Each row is a point. Each copy is the shape, with its points in the same order, stretched, turned, moved and blurred by noise. Is it also mirrored, or only turned?

Shape:
[[ 29   9  -7]
 [  3 -23  -6]
 [ 14 -32  49]
 [-60 -18 -11]
 [ 11   6 -14]
 [ 19 -14  -3]]
Copy 1, 6 rows:
[[ 39   5  -4]
 [  8 -17  -1]
 [ 20 -23  45]
 [-53  13   0]
 [ 17   9 -18]
 [ 25 -11   0]]
Copy 1 is: only turned
Copy 2:
[[ 31  12 -12]
 [  1 -17  -3]
 [ 11 -14  56]
 [-52 -14 -11]
 [ 12   8 -14]
 [ 23  -9  -1]]
Copy 2 is: only turned
Copy 3 (6 x 3):
[[ 31   7   6]
 [ 22 -29  -1]
 [ 23 -38  57]
 [-35 -44 -22]
 [ 20   1 -10]
 [ 30 -14   6]]
Copy 3 is: only turned

Shape:
[[ -5   7  25   1  -3  10]
 [  9  -2  10   0 -29   2]
 [-11 -46 -15 -25  22  13]
 [ 23  -8  27 -28  24  -2]
 [ -4   0  26   0 -24  24]
 [  9  -7   7  24  -9   4]
 [  8  -2  23   2   4   9]
 [-15 -38 -19 -47  26 -32]
 [ 20  12   3  -3 -18  21]
 [-32 -21 -40 -17  43  30]
 [ -7  -5  -2 -10  -2  -5]
 [  6   9  17  -1 -16  -2]]
Copy 1 (12 x 6):
[[ -2   2  13  13  -9   6]
 [  7  -3   3  17 -37  -3]
 [  3 -55  -2 -36  -1   5]
 [ 26 -12  28 -14   8 -17]
 [  3   3  14  12 -31  19]
 [ 16 -15  -9  30 -12   8]
 [ 13  -8  11  11  -6   7]
 [-15 -51  -2 -42   5 -40]
 [ 21   9 -14   5 -26  11]
 [-16 -39 -24 -43  21  28]
 [ -4 -12  -7  -2  -9  -6]
 [  5   7   5  14 -21  -8]]
Copy 1 is: only turned
Copy 2:
[[  2  11  38   4   1   4]
 [ 10  -6  22  16 -24  -6]
 [  8 -26  -9 -13  36  29]
 [ 46   3  35  -9  24  10]
 [ -8  -3  41  11 -16  17]
 [  7  -2  17  34  -3  -2]
 [ 17   3  33  12   7  10]
 [ 31 -21 -25 -41  49 -13]
 [ 15   9  25   8 -27  17]
 [-12   6 -32 -23  49  55]
 [  9   0   3  -7   6  -2]
 [ 13   8  28   8 -13  -4]]
Copy 2 is: only turned
Copy 3 (12 x 6):
[[  1  15   7  -1 -21  10]
 [  7  -5   3 -12 -45   6]
 [ 52  -5 -36   4  17  -2]
 [ 38  14  23 -19   6  -8]
 [  5  17   0  -4 -38  28]
 [  5 -18   7   9 -28  10]
 [ 13   7  13  -2 -15   9]
 [ 49  -3 -34 -13  17 -54]
 [ -1  -8   5 -24 -26  24]
 [ 18 -12 -57   3  50  11]
 [  9  -3 -12  -9 -13 -10]
 [  0   2  10 -12 -33   1]]
Copy 3 is: mirrored
Copy 4 (12 x 6):
[[ -8   8  32  -3  -3  18]
 [ 10   1  12   4 -23  13]
 [-20 -60  10 -27  19  13]
 [ 24 -16  46 -27  25   2]
 [ -5   2  24  -4 -23  32]
 [  2   0   7  20   5  21]
 [  2  -3  30  -4   9  20]
 [-16 -54  14 -31  19 -35]
 [ 16   9   2 -14 -13  26]
 [-56 -38 -11 -43  33  20]
 [-11  -9  11  -9  -3  -2]
 [  5  11  21  -1 -12   7]]
Copy 4 is: only turned
